Rows are points. Each copy is the shape, with its points in the same order, turned, moved and blurred by noise. Some copies are also mirrored. Which?
In the rows, 128 means zero.

Shape:
[[ 90 111]
 [127 103]
 [113 130]
 [107  87]
 [ 67 158]
 [144 105]
 [179 132]]
Copy 1:
[[170  93]
 [134  97]
 [154 118]
 [147  76]
 [206 133]
 [118 103]
 [ 93 139]]
Copy 1 is: mirrored
Copy 2:
[[ 95 150]
 [133 159]
 [114 131]
 [114 174]
 [ 64 111]
 [148 152]
 [175 125]]
Copy 2 is: mirrored
Copy 3 (7 x 2):
[[ 82 136]
 [116 150]
 [102 126]
 [ 94 171]
 [ 65  99]
 [135 152]
 [171 124]]
Copy 3 is: mirrored

Shape:
[[155 169  88 174]
 [118  92 132 137]
 [131  93 126  62]
 [169 152 118 151]
 [129 135 134  71]
 [ 73 151 156 122]
 [158 146 127 140]
 [ 63 149 133 139]]
Copy 1:
[[131 137  89 214]
 [117 173 106 121]
 [139 112 115  71]
 [149 132 116 185]
 [120  98 138 106]
 [ 60 146 144 134]
 [141 130 122 165]
 [ 48 145 116 145]]
Copy 1 is: mirrored
Copy 2:
[[152  63 136 141]
 [139 164 117 147]
 [122 179  89  78]
 [154  99 150 121]
 [ 98 148 112  80]
 [ 65 146 134 148]
 [141 111 148 115]
 [ 71 132 118 171]]
Copy 2 is: mirrored
Copy 3, 8 rows:
[[110 126  62 170]
 [161 146 137 153]
 [155 124 150  76]
 [129 107  81 159]
 [124 107 139  93]
 [ 90 117 179 155]
 [135 105  97 153]
 [ 76 144 167 160]]
Copy 3 is: mirrored

Shape:
[[116  91 159 103 122 148]
 [131 126 113 131 157 122]
 [105 124 152 124 107 179]
 [149 126 152 121 122 157]
 [121  88 146 124 161 173]
 [170 179  81 169 124  87]
 [177 132 106 128 130 134]
 [170 142  89 163 137 144]
 [164 205 105  86 124 133]
 [208 184 117 170 147  92]
 [ 90 159 170  87 132 174]
 [115 105 151  98 112 149]]
Copy 1, 12 rows:
[[111 103 150 125  99 163]
 [126 115 117 120 154 108]
 [112 127 124 156 107 176]
 [145 127 125 130 110 148]
 [133  89 140 127 146 168]
 [144 152  73 144 132  47]
 [157 117  90 114 117 109]
 [158 114  70 148 146 105]
 [146 196  73  86 112 120]
 [195 162 103 144 136  47]
 [107 171 141 117 126 194]
 [110 121 139 120  97 162]]
Copy 1 is: only turned
Copy 2, 12 rows:
[[131  83 142 116 118 137]
 [120 130 111 152 166 117]
 [130 104 155 131 125 183]
 [161 120 148 125 147 153]
 [126  72 156 154 152 138]
 [161 209  97 168 149 109]
 [183 142 109 146 169 129]
 [177 155 109 183 176 145]
 [153 184 103  94 192 158]
 [189 219 130 158 174  93]
 [ 96 117 157  85 157 181]
 [132  96 140 110 122 151]]
Copy 2 is: only turned

Shape, 12 rows:
[[161 103 175 106 126 147  71 110]
 [153 111  82 114 133 122 101 102]
 [155 115 137  87 131 169 134 119]
 [111 186 109 127 135  67 114 155]
 [ 75 140 143 135 110  64 160 140]
 [183 129 128  81 115 139 108 135]
 [142 130 124 144 103  99 127 163]
 [102  85 180  59 132 106  87  91]
 [ 74 185 154 161  52  84 145 143]
 [127 142 109 100 132 160 111 114]
 [164 135 183 107 155 135 107  70]
 [116 157 121 149 147 123 114 158]]
Copy 1:
[[152  67 143  91 136 110  89 107]
 [175 109  88 109 107 110 146 135]
 [153 105 134  82 147 155 139 115]
 [136 195 136 131  89  72 126 150]
 [ 72 164 145 132  98  75 169 121]
 [179 111 149  67 124 126 128 138]
 [131 127 161 122  79 107 148 154]
 [105  86 113  76 175  62 116 100]
 [ 54 176 163 107  37  96 133 114]
 [146 136  99  95 123 144 120 124]
 [166 106 142 102 145 107 107  53]
 [131 157 137 149 102 123 114 143]]
Copy 1 is: only turned
Copy 2 (12 x 8):
[[173 107 161 111 112 131  64 138]
 [163 139  76 122 135 118  99 125]
 [150 114 130  91  98 144 126 133]
 [ 97 192 130 163 169  93 109 141]
 [109 162 159 129 215 112 148 130]
 [160 151 125 107  93 134 101 158]
 [127 142 125 158 159 136 127 169]
 [176 134 184  54 163 109  58 123]
 [ 94 179 168 178 211 177 136 124]
 [121 132 112 105 114 130 106 107]
 [185 123 181 130  97 112 103  97]
 [ 85 138 122 154 145 108 117 140]]
Copy 2 is: mirrored
Copy 3:
[[139 124 146  76 160 155  94 102]
 [130 111  71 123 145 105 104  99]
 [134 154  89  80 148 149 138 110]
 [148 115 125 126 104  48 131 171]
 [ 83 101 144 108  85  67 169 150]
 [172 137  94  79 129 133 118 106]
 [142  98 118 120  85 115 137 137]
 [ 87 107 146  29 173 100 112 102]
 [ 92 149 174 125  33  75 139 149]
 [120 162  86 104 147 114 114 132]
 [141 150 161  96 188 126 136  88]
 [130 123 119 139 123 109 130 179]]
Copy 3 is: only turned

Shape, 16 rows:
[[127 143 126  94 106  77 153 139 173 110 134]
 [152 164 174 134 101 120 128 146 151 156 117]
 [115  54 107 152  88 157  64 106 127  88 139]
 [ 62  99  91 155 135 175  71 145  93  84 109]
 [135  55 102 151 157 139  48 151  99  84 132]
 [159 130 132 138 105 121 167 144 160 136 149]
 [154 141 165 131 118  79 148 166 150 112 148]
 [132 126 147  83 157 149 164  82 140 165 160]
 [137 151 110 121 131 109 152  86 125 162 137]
 [ 88  57 133 135 144 130  85 134 130 129 131]
 [155 190 150 127 129  83 112 121 190 130 160]
 [105  60 132 140 123 125  64 106  99  87  79]
 [170 139 106 129 129 103 129 146 162 136 100]
 [161 175 157 100 138 121 188  80 112 129 159]
 [155 151 140  45 129 163 146 102 131 140 143]
 [135 150 119 106  93  91 109 144 102 156 152]]
Copy 1:
[[157 112 112  95  84 129 144 147 178 113 101]
 [124 147 168 129  95 132 164 158 151 164 112]
 [117  81 122 226  83 139  73 124 135 101 147]
 [ 87  87  99 172 139 180  69 134  88 112 164]
 [156  69 142 180  95 156  42 129  82 127 168]
 [165 120 136 146 106 112 167 172 157 132 123]
 [181 130 150 113  72 146 162 164 145 134 124]
 [155 117 169 138 168  92 168  86 157 115 115]
 [158 132 114 143 139 112 156 100 158 161  98]
 [127  56 148 164 109 159  99 108 137 128 166]
 [176 179 155 111  98 141 123 146 202 145 111]
 [108  61 137 187  79 175  71  98  97 130 114]
 [158 112 130 121 104 115 114 170 144 167  92]
 [181 172 148 136 141 114 193 104 132 115  78]
 [131 138 165 118 142  64 148 107 131  94  93]
 [138 143 107 122  79 105 145 108 133 167 151]]
Copy 1 is: mirrored
Copy 2, 16 rows:
[[109 161 118  74 121  75 147 140 151 112  91]
 [178 152 153 101  81 105 143 128 135 136  87]
 [103  52 131 120  93 128 109 132 195 117 181]
 [137  51 108 173 146 135 113 179 164 100 167]
 [109  22 106 114 115 140  70 163 139 133 145]
 [110 157 140  97  73 131 148 136 134 116  92]
 [123 135 148  80  86  77 138 150 113 120  73]
 [113 178 146  91 145 157 146 108 112 162 142]
 [121 175 106 120 117 123 131  91 119 134 125]
 [105  81 134 130 128 117 101 168 162 171 151]
 [151 187 152  66  95  79  89 127 122  99 103]
 [124  29 120 136 145 106 104 115 186 145 136]
 [135 145  94  92  95 123 107 128 151 123  69]
 [125 175 150  89 133 127 165  72  76 111 109]
 [151 157 121  53 150 159 169 105 119 134 137]
 [153 135  87  97  85  83 147 132 112 136 138]]
Copy 2 is: mirrored
Copy 3:
[[137 139 159 120  98  78 168 149 153 102 146]
 [129 107 157 137 107  97 126 123 124 168 177]
 [124 156 133 132 132 131  31 128 135  83  77]
 [ 77 125 111 102 164 158  80 150  96  92  62]
 [156 139  96 133 168 124  52 168  87  89  71]
 [161 123 143 148 104 129 142 127 158 129 159]
 [155 112 151 165 102  89 149 159 121 114 166]
 [162 181 194 130 165 140 163 108 144 160 136]
 [133 181 132 128 147 118 157 101 143 140 165]
 [127 133 139 149 177 105  89 143 132 117  67]
 [140 135 168 121 138  81 133 160 145 122 220]
 [118 143 124 121 151  87  63 107  81  93  60]
 [166 120 107 100 119  90 136 132 138 133 156]
 [159 182 182 140 123 142 185 100 105 134 185]
 [163 190 195  93 115 139 155 129 118 169 135]
 [110 178 119 149 104  99 134 160 125 153 148]]
Copy 3 is: mirrored

Shape, 17 rows:
[[115 146 144 134 156 115  94 142 123 141 121 137]
 [103 128 126 124 111 116 134 134  96 138 117 120]
 [102 125 128 139 107 159 145 153 131 123 123 129]
 [156 148 144 145 108 146 135 123 103 113 146 130]
 [145 113 148 150 109 189  77 127 125 119 119 115]
 [104 118 108 124 129 131 127 135 120 129 126 141]
 [115 136 143 106 129 113 140 103 120 111 155 150]
 [222 113 139 145 122 121 146 152 127 141 122 121]
 [145 127 122 142 106 117 138 130 121 121 120 112]
 [103 111 145  88 106 114 146 128 115 140 147 121]
 [144 145 128  87 111 116 145  96 121 131 125 125]
 [123 138 130 150 109 178 136 133 126 134 131 249]
 [103 113 136 128 170 118 142 138 115  76 120 141]
 [102 117 143 153 107 131 141 114 118 100 118 144]
 [144 123 110 143 119 118 108 153 121  89 119 156]
 [103 116  84 135 137 115 110 124 120 137 131 131]
 [133 123 140 135 110 168 111 123  96 132 121 131]]
Copy 1:
[[ 97 136 116 134 141 116 100 132 142 134 131 146]
 [104 126 125 125 104 106 140 131 102 116 133 124]
 [126 129 121 146 107 145 154 143 131 104 133 109]
 [156 158 144 159 121 118 135 108 115 114 136 135]
 [140 128 141 172 125 165  76 116 116 115 131  95]
 [116 119  99 126 113 120 131 130 129 103 131 132]
 [120 136 137 115 114 117 135 105 134  88 123 174]
 [208 115 142 154 128  81 123 118 135 165 129 123]
 [145 130 133 139 109  94 132 115 121 118 119 109]
 [117 115 144  97  96 115 143 129 123 104 159 143]
 [149 143 142  90 103 110 129 101 109 120 112 154]
 [144 128  81 204  74 177 144 136 140 115 112 194]
 [115 116 127 138 157 106 137 159 143  74 102 149]
 [110 117 144 166 101 125 147 122 127  85 108 132]
 [145 140 106 162 108  97 105 144 144  94 113 126]
 [106 113  80 125 119 108 120 109 134  98 125 119]
 [133 130 128 160 115 143 108 118  95 115 138 125]]
Copy 1 is: only turned
Copy 2, 17 rows:
[[106 131 135 122 137 130  84 139 135 140 118 143]
 [ 93 134 127 126  95 121 131 126 110 155 138 116]
 [110 129 138 147  89 165 141 140 126 123 138 104]
 [158 157 130 138 110 144 130 126 112 130 153 143]
 [166  96 127 136  99 177  85 114 127 125 146 125]
 [ 95 107 118 129 108 142 136 136 125 130 127 134]
 [ 99 138 138 110 130 121 152 104 131 132 165 151]
 [208 127 137 112 118 107 146 171 113 119 112 140]
 [144 132 118 140  98 118 138 125 121 122 125 116]
 [ 97 130 146  97 106 120 147 126 128 146 164 107]
 [128 144 125  85  90 116 152 103 131 144 137 147]
 [104  97 166 179  92 174 153 152 128 130 150 224]
 [ 80 123 132 116 138 137 131 112  97  79 120 134]
 [104 124 141 160 103 132 130 102 107 112 145 136]
 [118 115 107 142 102 121 114 150 113  88 138 167]
 [ 92 105  82 133 117 120 129 129 134 139 119 136]
 [139 120 133 129  94 164 114 130 104 149 149 137]]
Copy 2 is: only turned

Shape (15 x 12):
[[ 92 130 143 133 136 114 188  92 123 108 163 115]
 [123 116 125 129 114 106  65 111 133 129 146 118]
 [123 149  43 118 151  65  97 154 162 153  80  48]
 [177 146 149 118  83 123 140 116 140 117 145 128]
 [116 166 131 160 118 125 150 120 119 145 175 131]
 [135 128 159 115 153 160 140 103 113 135 146 110]
 [ 87 131 124 128 159 121 145 136  92  96 106 147]
 [ 86 183 111  73 138 117  32 168 155  95  83 125]
 [143 145 127 147 131 106 136  92 106 138 115 142]
 [ 82 140  64 114 182 143 101 141 174 105  93 154]
 [ 54 125 107  59 173  98  71 164 179  96  78 183]
 [120 127 184 170  85 149 143 105 135 130 123 117]
 [122 113 136 123 105 139 128 162 114 138 141 137]
 [ 71 135 109  96 117 148 154  91 110 138 118 150]
 [118 162 117 108 154  83  85 153 165 176  97 109]]
Copy 1:
[[ 57 102 142 136 140 138 160  91  89  99 137 172]
 [154 131  84 170 143 132  92  86 101 103 138 163]
 [128 228  76 205 196  75 142 106 142 122 170 115]
 [126 127 167 130  99 107 109 112 140  85 124 173]
 [108 105 167 136 131 125 122 109  87 125 176 165]
 [108 141 140  90 126 151 129  80 105 111 131 151]
 [ 79 140 110 127 164 167 160 150 106 106 152 165]
 [114 196  51 169 149 173  68 129 175  97 205 159]
 [124 134 168 145 175 150 137 120 109 117 125 162]
 [108 140  55 142 171 165 135 119 170 161 184 136]
 [ 79 146  17 154 198 165  79 153 181 109 177 167]
 [140  93 148 148 127 166 137 103  93  53 141 122]
 [121 129 118 127 120 127 109 160  92 101 144 145]
 [ 58 126 129 156 132 182 137 122 122 146 130 138]
 [119 177 111 164 203 113  66 103 136 112 170 124]]
Copy 1 is: only turned
Copy 2:
[[109 138 186  96 131 130 122  77 114 122 129  84]
 [110 133  92 175 112 124  90 100 119  98 131 110]
 [103 165  54 122 175  72 133 191 138 123  77 129]
 [111  80 120 129  84 116 100 115 138 161 165  91]
 [106 143 145 145  97 110 141  94  80 149 155  94]
 [132 104 160 129 137 130  69  93  88 145 131 101]
 [158 147 159  99 112 146 117 128 112  99 117 139]
 [154 193  72 151 104  94  42 162 150 106 148 181]
 [145 114 112 130 103 159 135 118  93 147 117  94]
 [189 186 112 135 181 115 111 142 139  98 157 143]
 [179 204  73 134 145 147  80 113 182  89 144 194]
 [119 107 185 177  83 135 108 101 134 163 127  97]
 [112 102 149 152 113 135 109 116 111 124 157 154]
 [120 162 157 122 152 184  96 121 108 124 153 117]
 [136 160  65 155 141 104 116 126 120 159 108 160]]
Copy 2 is: only turned
Copy 3 (15 x 12):
[[ 94 148 179  90 150 105 174 131 132 139 105 113]
 [146 134 111 140  95 116 103 114 161 129 104 141]
 [193 185  94  85 126 201  98 167 118 142  79 182]
 [116 161 150 173  85 140 173 132 122 102 110 140]
 [ 78 154 119 121 141 111 154 117 100 105 101 129]
 [107 149 156 165 153 133 157 109 136 159 121 131]
 [114 102 176  95 160 166 115 114 117 112 136 132]
 [114 144 126 132  89 211  16 162 154 130 137 155]
 [125 123 149 136 122 125 143 110  88 126 102 148]
 [120 144 168  88 150 174  60 121 165 107 112 210]
 [116 103 168 102 130 178  30 195 184 114 154 198]
 [ 95 114 146 173 125 137 160 116 135 112  53 107]
 [112 118 112 148 140 154 150 123 151 101 130 135]
 [ 68  98 157  96 124 147 152 115 143 159 115 165]
 [133 154 106 143 134 157  78 182 115 140 102 186]]
Copy 3 is: only turned
Copy 4 (15 x 12):
[[130 119 181 117 167 131 176 150 145 145 154  93]
 [ 98 116  97 152 141 156 113 134  93 139 142 123]
 [139 161  73 236  81 129 148 175 123 198 115  97]
 [151 149 118 113 132 185 152 159 120  99 158 134]
 [101 171 168 140 148 153 145 141 132 107 161 100]
 [147 125 173 141 179 148 134 172  95 116 134 132]
 [145 140 157 131 147  78 151 117 122 135 111 123]
 [103 119  49 181 116 101 120 142 125 107  35 130]
 [137 156 154 149 137 151 166 119  93 134 146 139]
 [145 145 114 187 150 114 109 114 171 167  59 135]
 [104 101  87 151 113  79 112 122 170 162  29 179]
 [146 109 178 124 118 176 131 125 105  89 152  94]
 [131 153 140 113 123 126 100 157 112 119 140 122]
 [122 148 171 100 150 137 151 132 109 163  79 105]
 [101 145 112 205  89 139 133 176 118 142  98 148]]
Copy 4 is: mirrored
